Each row of a before or after table is a point. One or more steps were done to the points. Then noise was added and the rows were shuffled. The steps act on columns, c1 being the first. Write out the steps. A step turns or swaps two columns, mirrors them in a line or flattens them onto one, adds a multiple of one to another, or multiplies or shifts one. Angles are multiples of 10 degrees, from the lower column toward the higher: turns from -170 to 170, lines from 10 to 170 but not 90. Use the fewest steps. Two steps may share a column if one is a turn and the other turns, adds or multiplies; they go together, in the order done. Otherwise the lowest column goes first.

Before (8 x 3):
[[-14   7 -24]
 [  6  56  -4]
 [ 15  71 -21]
 [ 23  53 -16]
 [ 20 -18  28]
 [-27  18  16]
 [-17 -26 -20]
 [-16  -4  12]]
After, 8 rows:
[[ 29  16  15]
 [-17  26 -21]
 [ 13  10 -22]
 [ 44 -32  -3]
 [ 34 -48 -16]
 [  3  16  11]
 [-23  -8  28]
 [ 54 -49 -21]]
Steps: turn c1 and c2 by -120 degrees

Before, 9 rows:
[[-31 -10  10 -21  12  61]
 [-32   7   5  14 -24  23]
 [ 23 -21  11   1 -34 -46]
 [ 14  22 -19   8 -10 -49]
 [-55   3  23 -12  -9  13]
 [ 32  25  34  -3 -36 -41]
 [-33  28  16  13  43  36]
 [-31   3  14  22  -3  56]
 [ 23  32  -7 -17 -39 -30]]
After:
[[ 14  21   7   8 -10 -51]
 [ 32  24  49  -5 -36 -19]
 [-33  28  -3  13  42  39]
 [ 23 -22  33   0 -33 -34]
 [ 23  32   9 -18 -41 -29]
 [-32   3 -16  20  -2  54]
 [-33   6  -6  15 -25  22]
 [-56   3  13 -12 -11  22]
 [-30 -11 -20 -20  12  58]]
Steps: turn c3 and c6 by 30 degrees

Before, 11 rows:
[[ 16  30   5 -20 -31  23 -19  19  18]
 [-26 -35 -30  -9 -27  25  16  19 -47]
 [ 17 -39 -13 -66  17  19  -4   5 -13]
 [-30  20  -1  17  26  19 -15  27  34]
 [ -2 -56  -2  13  -3  10 -19 -80   5]
 [ 10   9 -43 -28 -11   6 -19 -12 -42]
 [ 29   6  -3  17   2 -59   4  11 -78]
 [-10  43 -11   5  -2 -54  10  14 -71]
 [-37   9 -12 -18 -26   1   3  15   2]
 [-13  30 -31   9 -33  16  36   2   8]
 [ 32  -7 -29   9 -36 -29 -20  -5  23]]
After:
[[-13  29 -32  -8   4  15  36  -4   8]
 [ 18 -40 -13  48  13  19  -4  46 -14]
 [-30  19  -3 -31  10  20 -15   9  34]
 [ 32  -8 -29  -4 -57 -28 -20 -11  24]
 [ 11   9 -44  29 -30   7 -19   9 -43]
 [ 30   7  -4 -19   7 -59   4  -3 -77]
 [ -9  42 -10 -14   8 -55  10   7 -72]
 [-24 -35 -30  -4 -10  27  15  20 -47]
 [ 18  31   4   3 -50  22 -18  26  17]
 [ -2 -56  -1  41 -21  10 -19 -70   6]
 [-36   8 -12   5 -23   2   3  22   1]]
Steps: mirror c4 and c8 in the line at 110 degrees; add 1 times c7 to c5

Before:
[[  5 -56  -9  23 -13 -53 -36  29 -16 -41  18  17]
 [-24 -26 -43 -28  25 -39 -37   6 -38 -29  33 -16]
 [-20   9  -4  32   6  -7 -16  -9 -32  27 -52 -18]
 [ 46 -58 -52  44 -28 -18  31  23  27  18  15  16]
 [-29 -26  11   3   3  21 -38 -21  12  25 -33   0]
 [ 45   2  -8   9 -35 -42  31 -22   3  20  26  34]
 [-10 -24 -46 -23  -6  -6  -6 -23   3   3 -48   2]
 [ 46 -70  22   8  24 -39  -5 -52   1   1  21 -18]
 [ -8 -65 -45   6 -36   0  -1   2 -30 -14   4  38]
 [ 27 -14   2   5  17  14  40  -6  11  18 -30   4]
 [-35  11  -3  45   0 -49  13 -43 -13  26 -21  49]
 [ 27   8 -27  28   9 -26 -33 -24  -6 -28  26  12]
 [ -5 -35   5   1  23 -39 -31  -4 -45  27 -16  46]]
After:
[[-29 -28  13   3   3  20 -37 -22  12   3 -32  -3]
 [ -6 -33  10   1  21 -38 -28  -4 -47   3 -15  46]
 [-37  11   1  42   2 -49  11 -43 -13   0 -20  49]
 [ 45 -66  23  10  24 -39  -2 -54   0   6  22 -17]
 [-11 -23 -44 -21  -7  -7  -6 -20   5  -9 -49   4]
 [ 46 -57 -47  43 -25 -18  32  22  26  -7  16  17]
 [ -9 -66 -48   7 -38  -1   0   3 -28  -9   4  39]
 [ 46   0  -3   8 -36 -41  34 -22   3   1  26  33]
 [-22  11   1  32   7  -9 -15  -7 -32   0 -52 -18]
 [ 27 -12   4   6  17  12  40  -8   9   5 -28   5]
 [  5 -55 -14  22 -13 -51 -37  28 -15  -3  18  16]
 [ 26   7 -31  28  13 -26 -33 -25  -7  -7  27  12]
 [-26 -27 -47 -29  26 -40 -35   5 -38  -9  31 -15]]
Steps: flatten c3 and c10 onto the line at 10 degrees

Before:
[[ 40   8  18   3 -13  40  14  34  10   3 -24   0  31 -25  41  29 -55  16]
 [-15  37 -21  28   0 -33 -36  -6  -7  10  30  38 -25  60  -3 -70  42 -53]
 [-15  14  34 -20 -13  11  14  17 -11   3 -13  28 -29 -10  26  10 -22  39]
 [ 17   6  21  11   5 -20  15 -20 -30  17   8  35   8  41 -31  -4   6  10]
 [-16  33 -35  22   9   7 -46 -40  14  20  36  65  -5  17 -34 -44  49 -10]
 [ 25 -16 -11 -35  14  17  36  33  -2  20  -3 -30  18 -34  39   7 -29  61]
 [-47  30 -40  11   5  32  52   8  43 -29   5 -22  26   1  35  23 -16  -3]
 [ -5  12   9  -7 -10  14  -6 -42 -29  12  42  32 -20  19   2 -24  39 -61]
 [ 11 -14  28   7 -36   4  14   4  26  -6  16 -33  -7 -20  12  13 -34  29]
 [ 16  30   3 -26 -25  19  62  36  48 -20  -7  -5  48 -36  31  -4   2  42]]
After, 10 rows:
[[ -5  12   9  -9  -8  12  -9 -40 -28  14  42  34 -20  19   0 -21  40 -62]
 [-13  36 -23  26  -1 -33 -36  -7  -8  11  32  39 -24  61  -4 -70  41 -49]
 [ 12 -12  27  10 -35   3  -4   4  27  -7  13 -32  -5 -20  14  13 -35  31]
 [-18  32 -36  21  10   8 -41 -40  12  21  38  65  -3  17 -34 -43  49  -9]
 [-47  30 -40   9   4  33  53   6  43 -29   3 -20  25   3  35  22 -17  -4]
 [ 25 -18 -11 -35  12  16  43  34   2  19  -3 -29  17 -33  39   6 -29  61]
 [ 16   8  22  11   4 -21  18 -20 -31  18   9  37   8  42 -31  -4   5  11]
 [ 16  28   2 -24 -27  18  48  37  47 -19  -7  -4  48 -37  30  -1   1  44]
 [ 40   7  18   4 -12  41   6  33  10   2 -26  -3  29 -25  42  28 -56  17]
 [-15  12  34 -19 -10  11   6  17 -11   4 -14  27 -28 -11  28  10 -23  40]]
Steps: add 0.5 times c5 to c7

Before:
[[-23   8  71  -3  17 -29  -9 -22  11 -21  18  15  11 -21 -14 -23 -35 -24
   22  21   4  -6 -16  28  33   2  13  -8  55  22  16  17]
 [ -9 -24  -9 -18  -5   4 -31  38  -5 -25 -15 -25 -49  13  17 -13  28   2
   -6  -9 -15  15   6  25  11  -9  19 -14 -32  -6  10 -23]
 [ 10 -21 -39 -22 -19  26 -20  51  36  21 -19 -31 -60 -40  20  10   7  15
   -4  18  36 -23   7  51   5  18  12 -44  45 -27 -19 -11]
 [ 54  44   1 -53   5  20  17  33 -24  12  -6  36  -8  23  25  14  -2 -48
  -67  19  38 -15   6  20 -44  54  12  -1 -15   4 -13   0]
 [  2  20  18 -20  56 -41  14   1  22 -12  -7  43 -52   5   3   1  23 -33
   19   5  23  27   7 -25 -53   7  34  27  -1  33 -50 -16]
 [-29 -27  12 -31 -65 -42  17  42  -2   5  31   0 -58  27   8 -53  35 -34
  -46 -51 -13  23 -34  10   0 -14 -13 -24  11  35  17 -32]
 [ -7 -26 -24  11  23  14 -13 -48  -1  11  26 -11  -2   7  31  -1  30  21
  -32 -31   7  32  26  -8 -45  -5  19  12  34  16  14  -7]
 [ 21 -31  19  39 -17 -14   8   5 -23 -72   4  14 -14  38  36   1  52   3
  -18  -7 -13  19  12  14 -42 -56   2   5  43  47  34  40]
 [ 16  -9 -37   2  -8  22 -26  -8 -35 -10 -27  43 -36 -12 -15 -16  -6  -1
  -31  18  -8 -61 -45 -13 -24 -22 -14 -49 -42 -29 -33  24]
 [  2 -40 -17  36  12 -60 -25  46  35 -17 -49 -26 -50  42  58  15  -3   5
  -17   8  28  26  -4  -1  20  54  20  25  -9  -6  14 -22]
 [ 29  43   3 -46  33  12 -36   8   7 -11 -25 -45 -21  15 -65 -15  46  -5
  -19   9   9 -13  -5  -5 -15 -32 -20   7 -15   8 -18  -9]
 [ -5   6  12 -31  22  35  28   0  16  30 -16  15 -15 -71 -15  33  -1  14
   10   9  -7   4 -13 -21 -48  59  12  -1   1 -24 -27 -22]]
After:
[[ 16  -9 -24   3  -8  22 -25  -8 -34 -11 -27  69 -36 -11 -31 -17  -6  -1
  -32  19  -8 -62 -44 -13 -25 -22 -15 -49 -41 -30  12  23]
 [  2  20  14 -20  57 -41  14  -1  21 -13  -7  91 -53   5  12   0 -15 -33
   27   5  24  27   6 -25 -53   6  34  27  -2  33  -2 -16]
 [-29 -27   6 -31 -65 -43  16  41  -3   5  31 -24 -58  27  12 -53 -48 -35
  -32 -51 -12  22 -34  10  -1 -15 -13 -24  12  35  14 -32]
 [ -7 -27 -38  11  23  14 -12 -47  -2  12  28 -25  -1   8  15  -1 -39  22
  -19 -30   8  33  25  -8 -44  -5  18  12  34  16   2  -7]
 [ 10 -21 -43 -23 -18  26 -21  52  37  21 -18  12 -61 -41  -3   9  -9  16
   -2  18  35 -23   8  51   5  18  12 -44  45 -27 -42 -12]
 [ -5   6  18 -31  23  35  29   0  16  29 -17  45 -15 -70  -7  33   5  14
   10   9  -8   4 -14 -22 -49  59  13   0   1 -24  -8 -22]
 [ 20 -30  -2  40 -16 -15   8   6 -24 -71   5 -39 -13  39  40   2 -56   3
    0  -8 -12  17  12  15 -43 -55   1   5  43  48  39  41]
 [  2 -40 -43  35  12 -59 -24  45  34 -17 -48 -33 -50  42  41  16  -2   6
  -16   8  27  27  -3  -2  22  54  20  24  -7  -5 -12 -22]
 [ -9 -23 -15 -18  -4   4 -31  38  -5 -25 -15 -26 -49  12  10 -12 -27   2
    3  -9 -16  16   7  26  10  -9  19 -14 -32  -5 -14 -22]
 [ 28  43  35 -45  33  12 -36   8   7 -11 -25   2 -20  15 -56 -16 -49  -6
   -3   9   9 -13  -5  -4 -15 -31 -20   8 -13   7 -54 -10]
 [-24   9  68  -3  16 -28  -9 -21   9 -21  19 -15  10 -19  24 -22  40 -23
    9  22   4  -7 -16  29  33   2  12  -9  55  22  26  17]
 [ 53  44 -11 -52   5  20  17  33 -25  12  -6  36  -8  24  23  13 -20 -49
  -65  18  39 -15   6  19 -43  54  12   0 -16   3  21   0]]
Steps: turn c3 and c15 by 30 degrees; multiply c31 by 1.6; turn c12 and c31 by 60 degrees; mirror c17 and c19 in the line at 80 degrees

Before (8 x 64):
[[-82  -2  -1  29   7 -12  37  24 -16 -49  -2 -38  13  24 -40  14  27 -19
   -9  48  -8   6  37  -3  -8 -24 -19 -25  -1 -14  -4   3   3 -30   3  -7
  -16 -21  42  24 -35 -13 -37  15 -12 -25 -32  16  12 -12 -14  -4   0 -27
    5  12  -7  15 -41  -2 -18 -15  67  15]
 [-30 -14  23  34 -46  -1  -3 -38  56  42  24  -1  14   8   0 -26 -46 -14
  -53 -32 -27 -33  27  21   8  18   2  14 -58  44  37  12 -10  19 -38  36
    8  28 -11  15  10 -28  -8  20  98   1   7   2  33  16 -19 -50 -14  13
   -8 -20 -47 -21  46   5 -43 -45  15  -8]
 [ 11  74  -2  -5   7   1  24 -41  10   4  43  11   6 -42 -16 -27 -18  15
  -13 -26 -11  36 -58  14  -2  14   1  20   6 -10   8  18 -15 -13   9  -6
   17  44 -13 -41   9  41   9  36  11 -28  41  42 -52 -22  -6  60  24 -34
   -4 -11   6  -2  26  11  15  45 -45   1]
 [-12  30 -32  14 -32 -13  29 -42   1 -22  50  36 -11 -20 -26 -31  22   1
  -10 -31   2   8 -33  14  -4  -5  13  22  -1  -8   6  -5 -20 -33   8 -12
    3  32 -25 -38  17  52  22  19 -10  -7  39  35 -35 -47 -10  52  27 -41
   22   1 -12 -10  26  11  -5  32 -32  30]
 [-46  11 -11  -2  -8  -2  26  56 -16 -62  -8 -19  22   6 -51 -20  57 -16
  -17  38 -19  11  25 -23 -43 -28 -14 -43  13 -12   5  -1  46 -15 -13   8
   -9   5  23  -9 -19   7 -27   9  20 -10 -36 -10  16 -24 -31  15 -13 -32
  -18  -8 -20 -16 -54  19 -45   7  56 -25]
 [-52 -13  -8  17  19 -22  10  24   1 -74   3 -53  12 -21 -37   5  63  -6
   -8  18  12   7  10  -1 -16  14 -12  -8  -8 -21  -6  13  30 -40   9  -4
    3 -18  23  11 -46  15 -40  -4  10 -11 -44   5   0 -44   0 -23  12  -7
    4  19 -25  -1 -68  -5 -53  23  54  -9]
 [-10  42 -21  25 -25 -18  19 -32  -2  -5  34  28   7 -17  12 -17   9   0
  -21 -43  -9  18 -75  13   7 -11  20  -6  20  12  -1   6  -6 -13  21 -16
   -4  33 -42 -40  -1  47   8  66  -3 -26  50  18 -36 -26 -11  57  41 -29
   30 -17  -4  24  19  38  26  45 -17 -15]
 [-34  -1  -4  30 -14  -9   4 -17  39  29  38  15  -5 -24 -14 -26 -41 -27
  -13 -13  14 -20  10  -5   5   6  22   2 -56  10  20   2 -18  34  -1  48
    7  22   3  45  28 -42 -12  -2 117  -6  -6   9  34 -23  -2 -53  22  50
    5   6 -51 -31  33 -15 -16 -31   3 -13]]
After (8 x 64):
[[-52 -14 -10  20  21 -20  -1 -21   1 -75  16 -53  12 -21 -39   5  63  -4
   -5  19  11   7  12  -2 -18  15 -11 -11 -10 -19  55  13  34 -42  13  -5
    2 -19  22  11 -47  17 -39  -4   9  -4 -42   5   0 -46  -4 -22  11  -6
    5  19 -28  -2 -65  -4 -51  23  -4 -10]
 [-29 -15  22  37 -46   0  -1  17  57  41 -56   0  13  11  -2 -25 -44 -17
  -52 -36 -26 -33  27  21   6  18   2  11 -57  43   9  13 -13  21 -37  37
    7  28 -13  14  11 -28  -7  19  97   0   6   3  35  20 -20 -49 -11  11
   -9 -22 -46 -19  47   4 -43 -46 -38  -9]
 [-12  42 -21  27 -25 -18  -6   0  -5  -1 -60  24   5 -19  10 -19   9   0
  -21 -39  -7  17 -75  14   7  -9  21  -4  21  11 -17   4  -6 -12  22 -16
   -2  31 -43 -43  -3  48   8  69  -4  -7  48  19 -38 -26 -13  58  40 -27
   26 -16  -7  23  15  39  26  47   3 -14]
 [-31  -1  -4  27 -14  -6   1 -12  39  28 -52  15  -3 -26 -11 -22 -42 -26
  -14 -14  16 -21   7  -4   6   4  22   4 -55   9  -5   2 -19  34  -2  45
    6  21   2  44  27 -41 -10  -1 117  -2  -8   9  33 -23  -3 -54  23  47
    4   4 -51 -31  34 -15 -17 -29 -21 -12]
 [ 15  69  -1  -7   7  -1  -3   5   8   2 -78  10  11 -42 -17 -28 -19  17
  -14 -26  -9  39 -54  14   0  14   0  17   6 -10 -44  17 -14 -16   6  -8
   17  46 -13 -41  10  40  12  32  12  -4  45  42 -53 -23  -2  59  23 -32
   -5 -11   9  -1  29  12  17  45  -2   0]
 [-45  11 -15  -2  -8  -2   4 -39 -15 -58  55 -17  21   5 -51 -21  56 -17
  -19  41 -20  14  24 -25 -40 -27 -12 -41  11 -13  56   0  47 -12 -13   9
  -10   4  19  -9 -20  13 -29   9  20   9 -37 -12  14 -23 -31  15 -14 -30
  -17  -9 -22 -15 -52  20 -43   8 -15 -27]
 [ -9  29 -31  17 -33 -12   9   1  -3 -20 -87  33 -11 -18 -26 -33  22   3
  -10 -32   2   8 -32  14  -4  -5  13  25  -4  -7 -32  -3 -20 -33   8 -12
    3  27 -25 -36  19  51  20  19 -10   8  43  34 -32 -48  -8  53  27 -44
   21   2 -15  -7  26   8  -4  31  -2  27]
 [-82  -1   1  30   4 -13   4 -16 -15 -49  22 -38  13  22 -40  15  27 -22
   -6  52  -5   6  38  -6  -7 -23 -18 -22  -1 -14  69   6   2 -29   4  -8
  -15 -20  41  27 -37 -14 -36  16 -10   4 -31  17  14 -10 -16  -2  -1 -28
    5  16  -9  15 -42  -3 -18 -18  -7  16]]
Steps: flatten c7 and c46 onto the line at 50 degrees; turn c8 and c11 by 140 degrees; multiply c11 by 1.3; turn c31 and c63 by -100 degrees

Before (11 x 64):
[[-49 -18  47 -15 -29  18  13  -8  27  43  25  16   9 -46 -19 -20 -31  -3
   -8 -25  18   6 -19  18 -27 -29   1 -13  47 -26  37   0  41  15  34  14
   34 -19  27   8  20  42 -17  17 -14  49  25 -18  19   6  36   4 -27  21
    5  17  39   1  -2  23  11  24 -28  11]
 [ -5 -37 -13 -28   8 -25 -26  -1 -23  62  -6  -6  19 -60 -15  -2 -26  14
  -20  -8  -4 -45 -13 -42  13  -9  38  50  -1   5  14  -8 -30   2 -37 -57
  -12 -37  25  -8  -7 -44  33   0 -55  -3 -22  20  46 -54   6  25  15  41
  -33  20   7 -26  39  31  11 -16  43   5]
 [ 21  42 -23 -17  13  26 -56 -58 -27 -15 -17  17  19  17  34   0 -14  -3
  -27 -26   1 -11  29  -9   9 -13 -45   9 -22   6 -21  50 -28  22  26 -63
  -28 -51  21 -41  28 -12  -2 -54  21 -12  53  -2   0  32 -16 -20   0  10
    8   6 -22 -24  -9  25 -20  -5  -7 -33]
 [ 29 -26  21 -15  23  -6  20 -56 -38  54 -15  16  38  17   0 -35  10 -30
   46 -17 -22 -35  -4 -32  14   1  17 -22 -41  -9   0 -15 -17  44  22 -48
    2  32 -24 -18  11 -16  30 -44  22  37  48  -4 -30 -21  25   3  32  -8
   17 -27  25  42 -27 -50   7  17   2  18]
 [ 31  35  23   3 -28 -33  16  11 -37   4  -3 -32  32 -10  -2  25 -18 -23
   43  38  14  13  -1  23 -17  37   5   6 -24 -40  53  41  39  21 -47 -14
  -27  21  11  16   8  36 -20 -52 -26  25 -17 -34   7 -15  26  53   6   9
   -5 -39 -40 -42  -9 -55  15  -9  13 -15]
 [ -8 -18  26  24 -26 -23 -32 -59   7  37 -28  12 -10  -8  27  11 -43  27
  -20  25 -23 -13 -30  10  -2  61 -52  33  40  -4  25 -26 -22 -27 -45  -8
  -18  20  -1  12  29 -25  12 -46  -1  33 -26  41   2  -8 -16  -3  32  40
   38 -39   3 -37 -14 -37   1 -17  29  14]
 [ 32  -4  54  -1  33  27 -43 -52   7  65 -16 -15  40 -16 -23  -2   5 -17
    8  26 -26 -14  18 -24  -9  -4  -3  20  -4 -49  39  42 -18  10 -52 -15
  -11   1   1   5  43  35  48  31   4 -12  26 -11  18 -14  -8  47 -44  59
  -22  33 -38 -28  -2 -42  44  58 -27   4]
 [ 21 -29 -30  21  35  37 -22  14  -4  11  23  13 -10  28  12 -35  35  25
   10  -4   6  37   2 -11  11  40 -42   4  32  38  36  45  42 -12  16 -63
   -3   0 -24 -12  -6  25  -5  15 -44 -21  36  15  51  -9  -5  -9 -35 -10
  -34  21  33  27  41 -18 -24  54  -6  16]
 [ 17  44 -14  15 -32 -15 -16 -18  -5 -17  27 -32  23  26  25 -48  17  -1
  -10  31   7  23   7  11 -11 -19 -43  -6   6  32  -5  26  31 -25  -3  19
  -47  15  42 -22  -6  43 -18 -47  -7  47  -5  14  27 -45 -31  -1  28  34
   11  38 -37  15   0   5  31  15  46  49]
 [ 36  16 -14  17  25  25   5  -2  15  54 -28  -4  47  -5 -28 -12  46  26
  -13 -15  20 -36 -20  22 -15  43  27  56 -33 -27   9  -5 -11  11 -29  -7
  -27 -39 -23   3  35  -8  14 -40  26  -2 -10  10 -10  -6 -16 -25  -2  10
    4 -31 -34  36  20 -45   8  40 -38 -23]
 [  1  21 -12 -54 -54 -22  24 -48 -31 -22  18 -13  70   1  44  17 -40 -20
   34 -21  -5 -28  41  15 -41  -1 -30  56  49 -33   8 -31 -14 -35  17  -1
   -5  -9  52 -24  -1 -11 -20  30  24  37 -16 -31  30 -12 -26  24 -20   0
  -44 -13  38  23 -22  12 -12 -25  14  51]]
After (11 x 64):
[[ 34  16 -11  12  25  24   3  -6  16 -58 -34  -7  47  -9 -34  -6  45  29
  -13 -12  24 -38 -20  22 -17  45  11  60 -34 -27  14  -3 -10  14  -6 -12
  -28 -38 -25  -3  38  -7  20 -43  24  -5 -11  11  -9  -8 -14 -22   3  12
    1 -27 -32  34  19 -41   8  38 -38 -23]
 [ 19  42  -8  14 -28 -16 -15 -23  -8  38  26 -31  26  22  28  17  14   1
   -9  32   6  19   5   8 -11 -19  22  -5   7  33  -8  26  32 -29   2 -49
  -45  15  48 -20  -9  41 -15 -44 -10  48  -2   9  31 -48 -26   0  23  36
   12  37 -34  17  -3   8  27  14  48  49]
 [ 31  38  25   3 -31 -35  19  10 -36  -9   1 -31  31  -9  -3 -17 -17 -19
   47  40  12  13  -4  22 -19  35   1   3 -27 -42  46  40  34  21  -1  25
  -30  27   9  14  10  43 -15 -52 -28  27 -12 -29  10 -17  25  50   9  13
   -4 -41 -40 -45 -14 -53  12 -10  19 -16]
 [ 21  42 -25 -14  11  24 -53 -59 -21  41 -16  16  19  12  31 -63 -16  -8
  -27 -25   1  -9  28 -10   5 -11  23   3 -22   2 -19  50 -28  17  -5   1
  -24 -48  20 -46  33 -12  -5 -55  24 -12  52  -1   0  35 -14 -18   0   8
    7   7 -23 -22  -7  24 -18   0  -7 -34]
 [-56 -21  44 -14 -29  15  11  -9  30 -34  29  14   8 -46 -20  13 -33  -7
   -3 -26  21  11 -16  15 -25 -35  24  -9  46 -25  38   3  41  16  -5 -16
   37 -23  27   7  21  46 -22  15 -18  53  32 -21  19   7  37   1 -27  20
    7  11  36   3   2  21  14  24 -31  11]
 [ 29  -3  53   1  32  27 -46 -53   6 -46 -23 -15  39 -13 -26 -19   6 -11
    6  27 -29 -13  19 -23 -10  -1  49  22  -1 -48  45  43 -22  10   6   2
  -11  -4  -3   0  45  35  47  30   1 -11  28  -9  20 -20  -6  44 -46  60
  -24  38 -38 -28  -5 -43  49  59 -25   9]
 [ 24 -34 -28  21  37  39 -22  12  -2  18  19  10 -12  25  12 -59  38  27
   15  -5   5  37   9 -10  11  39  40   8  30  38  39  49  46 -11   1 -35
   -4  -1 -25 -11 -10  30  -9  18 -39 -14  38  16  56 -15  -7 -10 -33  -4
  -33  17  32  30  45 -14 -22  53  -8  17]
 [ -7 -19  26  18 -28 -20 -37 -56   7   4 -28   9 -10  -8  29  -5 -41  26
  -24  28 -24 -14 -29   9  -5  60  62  33  42  -2  24 -26 -22 -28   0   9
  -18  17   2  17  31 -25   8 -47   0  31 -27  41   2  -7 -16  -3  29  39
   38 -37   0 -38 -17 -34  -1 -14  26  13]
 [  1  23 -14 -52 -52 -19  23 -42 -33  32  18 -19  67   4  43   1 -42 -18
   35 -23  -5 -27  38  10 -37  -3   9  51  50 -36   7 -28 -16 -31   3  18
   -7  -7  57 -25   4 -11 -17  31  21  39 -16 -32  26 -18 -27  29 -23   2
  -40 -13  37  26 -27  11 -10 -21  11  52]
 [ 26 -25  22 -15  25  -3  28 -59 -38 -51 -20  15  38  19  -5 -50  10 -30
   42 -18 -18 -36   0 -31  14   2  21 -19 -42  -9  -2 -15 -16  46   0 -34
    5  31 -25 -19  12 -13  31 -47  18  35  49  -4 -34 -21  23   2  32 -11
   17 -28  24  43 -27 -52   8  17   4  22]
 [ -3 -38 -10 -27   7 -26 -26  -2 -19 -70  -4  -9  16 -57 -17 -54 -23  16
  -16  -9  -8 -38  -8 -40  13  -6  10  46   4   1  15  -4 -33  -1   1  -5
  -11 -36  25 -10  -5 -41  35  -1 -63  -8 -20  23  50 -60   9  24  10  42
  -33  23   6 -22  36  34  10 -15  41   0]]
Steps: turn c10 and c27 by 140 degrees; swap c16 and c36; multiply c35 by 0
